Each row of a before or after table is a point. One or more steps were done to the points. Then noise was added and the rows were shuffled. The steps act on columns, c1 being the first. Write out the steps. A step turns or swaps two columns, mirrors them in a line or flattens them onto one, adds a multiple of one to another, or multiplies or shifts one. Angles are multiples of 10 degrees, from the lower column toward the higher: turns from -170 to 170, lines from 10 to 170 but not 90. Use the fewest steps. Two steps may share a column if one is a turn and the other turns, adds or multiplies; they go together, in the order done. Otherwise the lowest column goes first.
In the rows, 128 means zero.

Before (10 x 2):
[[172 115]
 [159 100]
 [137 174]
 [114 100]
 [105 158]
 [151 218]
 [ 91 132]
 [ 96 142]
 [148 134]
 [135 130]]
After, 10 rows:
[[132  94]
 [115 172]
 [142  96]
 [100 115]
 [220 153]
 [131 135]
 [159 106]
 [ 97 160]
 [136 149]
 [173 137]]
Steps: swap c1 and c2

Before:
[[144  99 123 161]
 [ 76  99 155  68]
 [137  71 102 152]
 [131  94 103 144]
 [122 142  81 141]
 [111  58 131 117]
 [ 87  76 160  76]
 [127  91 129 112]
 [145 112  96 136]
 [127 140  60 140]
 [151  84 121  99]
 [ 68  86 165  76]
 [151 113 138 142]
 [164 117 120 155]]
After:
[[ 98  85 166 202]
 [133 113 139 101]
 [152  97 122 101]
 [123  57 132 150]
 [148  70 101 111]
 [130 111  94 109]
 [ 92  75 160 184]
 [141 143  81 130]
 [145  95 103 119]
 [ 93  84 123 116]
 [142 117 122  85]
 [ 90  99 153 197]
 [113  93 129 134]
 [140 140  59 124]]
Steps: turn c1 and c4 by -110 degrees

Before, 8 rows:
[[111 153 120 139 146 142]
 [144  88 138 107 126  99]
 [115 124 100 117 117  96]
 [155 100  92 164 102 143]
 [119 157 141 111  91 129]
 [146 115 132 129 105  96]
 [149 138 139 109 150 152]
 [144 121 109 124 133 104]]
After, 8 rows:
[[142 108 109 124 135 107]
 [156  44  91 164 102 142]
 [110 204 122 139 148 143]
 [116 117 101 116 118  99]
 [145  88 132 129 105  94]
 [119 215 140 111  90 129]
 [149 158 138 112 151 153]
 [145   9 138 106 126  98]]
Steps: multiply c2 by 3

Before:
[[127  95  86 119 138 151 144 147 178]
 [ 99 124  94 107  96  60 140 139 168]
 [129  89  49 140 119 139 133  87 121]
 [207 109 102 155 165 107 112  99  50]
 [129 112  89 125 122 168 191 149  93]
 [107 175 100 125 116 142 146 155 122]
 [123  61  89 167 174  84 140  93 152]
 [109 158 130 109 156 148  77 188 107]
 [133 144  97 120 147 128 115 153 146]
 [150 142 130 135  68 122  91  86 119]
 [182 162 122 139 165  78 178 138 150]
 [113 123 119 111 159  68  59 111 117]
 [134 137 107 158 134 106  86 182 120]]
After (13 x 9):
[[108 175 100 124 104 142 148 113 123]
 [129  87  48 139 170 138 132 126 120]
 [112 123 119 111 140  67  60 162 116]
 [134 137 107 158  75 105  86 126 119]
 [133 144  99 120 101 128 115 142 144]
 [126  95  85 120 108 150 144 135 178]
 [108 157 129 109  65 148  78 144 106]
 [123  62  89 166 155  84 141 180 153]
 [130 112  88 125 109 167 189 120  93]
 [150 141 130 134 180 122  91  78 119]
 [208 110 102 156 150 107 112 171  51]
 [ 99 123  94 107 122  60 141  95 168]
 [183 162 121 138 111  78 178 163 151]]
Steps: turn c5 and c8 by 100 degrees

Before, 14 rows:
[[143 143 131 109 135 130 147  86 154 140 102]
 [ 58 170 191 173 119 168 143 138  66 165 171]
 [144 118 139 108  89 118  91 127 159  99 134]
 [116 196 205 174  98 148 127 109 110 127 150]
 [117 192 150  98 145 117 117  65 162 101 153]
 [126 184 128 181 151 131  73  94 140  57  71]
 [156 154 121 112 147  94  83 126 116 123 113]
 [162 117  81 102 111 116  95  72 140 100 115]
 [164 136  73 136 129 115 102 132 177 101 140]
 [115 183 133 122 113 111 119  38 138 122 164]
 [150 104 114 159 135  62 100 116 159  80 109]
 [121 220 161 150  94 124 159 104 101  74 133]
 [171 117 138 117 154 132 115  83 133  98 171]
 [136 105  97  98 132 103 105 119 159  59 119]]
After (14 x 11):
[[116 221 206 175 125 158 127 103 110 127 151]
 [116 204 132 122 108 101 119  37 140 126 170]
 [163 136  83 103 114 107  96  71 137 119 117]
 [124 201 129 180 125 132  75  98 138  97  74]
 [146 136 139 107 123 109  89 122 156 116 136]
 [166 156  71 138 132 104 108 127 179 115 137]
 [157 171 122 112 130  75  82 124 113 128 113]
 [120 238 161 150 125 117 159  98  98 111 135]
 [116 212 151  99 121 112 117  72 161 118 155]
 [169 136 134 117 121 132 113  87 131 118 172]
 [142 162 133 108 117 130 146  90 151 133 100]
 [146 128 109 160 125  26 102 120 160 109 109]
 [137 123  98  96 125  87 102 122 159  97 117]
 [ 57 191 189 175 125 192 149 136  65 146 171]]
Steps: shift c2 by 20; flatten c5 and c8 onto the line at 80 degrees; multiply c6 by 1.6; multiply c10 by 0.4

Before:
[[133 146 141 110 131 118 141 132 147 126 122 129 142  99]
 [125 155 139 115 131 116 154 189 125 165 139 106 132 128]
 [166 162  84 127 155 133 149 128 141 165 136 113  66 126]
 [128 133 134 190 110 138 137 123 148 166 128 150 129 115]
 [128 123 103 120 158 108  89 124 146 159 134 107 147 124]
 [126 129 145 116 137 102  55 133 136 136 136 120 129 123]
 [118  91 123 116 159 138 101 128 151  92 136 135 121 114]
 [173 158 144 129 154 114 112 133 135 139 149 152 144 130]
 [117 137 117 132 132 137 156 123 115 148 138  97 113 134]
 [118 151 101 122 109 132 123 197  80 100 143 102 124  88]
 [109 165 119 168 122 122 158 145 152 140 118 102 132 136]
 [108 155 129 124 130 124  80 175  71 127 124 180 140 110]
 [139  92 133 133 156  64 160 132 128  89  97 124 107 115]
 [132 111 139 144 155 138 117 126 132 124  87 120 137 122]]
After:
[[157  94  84  92 155 137 150 127 120 123 134 114  70 120]
 [129 143 139 135 153 127 119 126 119 113  87 119 138 109]
 [130 128 144 118 133 144  54 131 152 137 136 118 130 111]
 [115  89 118 123 119 153 154 145 124  88 118 105 135 152]
 [131 109 140 130 133 152 140 132 133 148 120 129 141  41]
 [112 100 130 126 128  71  81 177 154 132 122 178 138  71]
 [131 126 134 101 109 143 136 125 117  60 129 151 132  91]
 [133 161 132 170 156 148 159 131 183 130  95 124 108  90]
 [127 128 103  96 158 152  88 123 141 128 133 107 147 117]
 [160  97 146 119 155 140 113 133 138 128 150 153 142 133]
 [122 165 118 159 160 145  99 126 111 147 134 135 119  87]
 [123 103 141  89 129 130 153 188 140 135 140 108 132 126]
 [122 107  99 158 107  81 122 199 144 141 142 103 122  11]
 [120 116 116 111 132 112 158 123 125 120 137  97 114 146]]
Steps: multiply c1 by 0.7; multiply c2 by -1; mirror c4 and c10 in the line at 140 degrees; turn c6 and c9 by -110 degrees; multiply c14 by 3

Before:
[[116 131 101  80 105 109 156 119 100 109 126  92 155 105 134 163 113 100]
 [104 114 130  77 142 138 109 136 149 124 111 135 117 109 120  94 249 153]
 [112  95  75  91 109 138 157  94 118 184 128 101 148 128 145 158  86 135]
 [144 116  78  77 231 139 104 139 118 110 101 111 146  90 146 117 117 153]
 [125 111 123 168 146  95 114 141 122 153 122 129 171  81 141 128  71 117]
 [123 140 128 100 105 122 105 146 111 108 112 158  74 102 126 173 114 161]
 [155 102 166  97 108 124 102 140 111 129 133 122 157 104  49 171 110 142]
 [127 129  93 117 134 115 142 109 113 117 131 163 156 158 148 148 169 144]]
After:
[[124 142 128 101 105 122 105 146 112 108 143 218  75 102  98 161 114 160]
 [116 130 101  77 106 107 158 119 101 110 131  20 155 103 111 157 112 100]
 [155 127 164 120 108 123 102 139 111 129 103 110 157 105  40 111 110 142]
 [127 136 123 165 145  94 114 141 123 152 113 131 171  82 137 137  71 117]
 [112 133  75  85 109 139 158  93 118 183  96  48 146 128 122 162  86 136]
 [143 158  78  71 231 139 105 138 118 110 122  77 146  90 148 132 116 153]
 [127 125  92 110 135 115 142 109 113 117 129 233 157 159 131 156 169 143]
 [104 146 130  78 141 139 109 136 149 123 118 149 117 109 143  96 251 154]]
Steps: turn c2 and c11 by 100 degrees; add -0.3 times c15 to c4; turn c15 and c16 by 40 degrees; multiply c12 by 3

Before (9 x 20):
[[120  57 146 106 150 170 168 130 135 144 112 179 129 149 199 106 161 134
  126 114]
 [180 127 151 108 149 162 123 117 126 156 126 167 146 149 143  95 163 157
  102 160]
 [129 131 149 152 121 167 185 118 137 150 110 106 166 149 177 157 148 138
  110 146]
 [141 124  63 113 149 149 118 133 115  82 109 184 161 138 125 109 145 116
  153 116]
 [125 124 133 195 131 160 183 136 118 152 222 136 131 148 124  96 130 124
  147 113]
 [131 157 128 156  96 165 122 143 121 161 111 185 132 149 111  95 156 115
  144 106]
 [125 148 133 105 117 180 156 148 138 145 143 168 130 153 142 114   7 123
  120 105]
 [119 144  96 118 108 113 126 147 149 145 119 182 190 149 138 122 162 121
  149 102]
 [140 156 150 219 121 134 122 127 130 136 174 158 129 146 138 142 162 138
  123 111]]
After (9 x 20):
[[128 142 151 153 123  93 183 119 127 149  99 106 155 147 173  96 149 138
  111 133]
 [134 107 127 155  97 154 121 143 104 161 133 186 127 148 108  88 154 117
  146 157]
 [138 112 152 215 120 111 121 127 172 137 145 160 129 148 139 124 162 137
  126 157]
 [122 102  96 117 111 136 128 148 150 146  78 182 173 150 137 144 161 122
  152 143]
 [181 163 152 109 149 154 122 117 123 153 133 169 139 148 141  88 162 158
  100 125]
 [122 114 148 109 152 144 168 131 122 144 105 179 128 148 200  84 161 140
  124  60]
 [126 115 129 194 132 153 179 135 196 150 196 135 128 148 123  91 130 122
  145 123]
 [123 101 132 103 115 135 161 149 153 147 111 170 128 154 144  74   5 122
  119 148]
 [144 115  61 110 148 139 118 134  96  80 145 185 149 138 126 106 143 114
  154 127]]
Steps: swap c2 and c20; mirror c6 and c16 in the line at 130 degrees; multiply c9 by 2.5; turn c9 and c11 by -60 degrees; multiply c13 by 0.7

Before (8 x 32):
[[138 143 186 142 157 105 115 139 137 115 104 140 116 144 132 143 172 113
  135 148 119 119 183 142 115 125 112 114 124 128 200 155]
 [122 138 180 116 122 179 139 140 100 156 114 103 122  52  42 142  83 139
  140 105 133  87  20 102 109 140 113  95 165 137 102 107]
 [118 105 143  38  85 177  98 153  78 109 149  91 102  78  85 142  81 172
  144 138 126 132  50  95 116  94 104  26 166 144 108 118]
 [192  76  95 122 135 144 125  96 148 142 143 119 129 144 160 127 123 109
  164 127 142 179 123 157  94 164  83 130  95 115  82 111]
 [164  75  49 150 153 195 110  90 205 122 173  90 129 112 144 103 142  46
  150 125 170 138 109 129 139 178  98 162 106 127  62 127]
 [ 96 143 180 143 140 131 133 122 102  93 127 147 123 174 127 144 126 128
  103 141 108 124 143 154 117  97 143  88 110 136 157 126]
 [120 148 191  99 161  78 154 126 103  73  89 147 157 145 115  99 152 129
   76 131 108 131 180 178  87  93 122 124 120 157 212 146]
 [ 95 130 141  83 124 102  91 191  93 105 108 154 138 140 149 136 114  94
   59 129 122  98 186 177 108  88 110 115 136 121 152 146]]
After, 8 rows:
[[165  80  47 149 153 196 111  88 206 117 169  90 125 120 144  98 137  74
  154 129 170 134 115 128 135 178  91 154 108 130  61 128]
 [121 136 175 117 121 177 138 137  99 150 115 100 118  99  41 137  83 137
  140 104 128  87  21 108 108 141 113  93 168 138  99 111]
 [117 103 145  34  84 177 101 152  77 103 150  89 100 108  85 144  80 158
  100 138 124 132  52  95 113  95 100  33 165 140 112 119]
 [115 146 191  96 164  80 159 126  97  96  88 151 156 137 115  99 153 129
   67 131 109 132 181 178  88  92 124 147 121 158 207 146]
 [ 95 132 140  82 127 101  92 195  97 134 106 153 136 130 147 135 117 104
   52 132 120  99 186 179 106  87 112 140 139 124 157 149]
 [195  74  99 122 136 143 119 101 146 126 143 120 129 135 158 129 125 116
  169 124 146 178 125 153  94 164  82 120  93 117  86 109]
 [ 97 146 181 144 134 130 137 121 102 104 129 149 128 148 125 138 127 126
   82 142 106 123 141 153 114  94 141 101 113 134 158 126]
 [136 143 188 142 156 106 118 139 136 108 106 138 119 135 133 141 177 119
  130 152 115 116 183 144 109 123 113 114 122 132 202 154]]
Steps: turn c10 and c19 by 20 degrees; turn c19 and c28 by -20 degrees; multiply c14 by 0.4; multiply c18 by 0.7
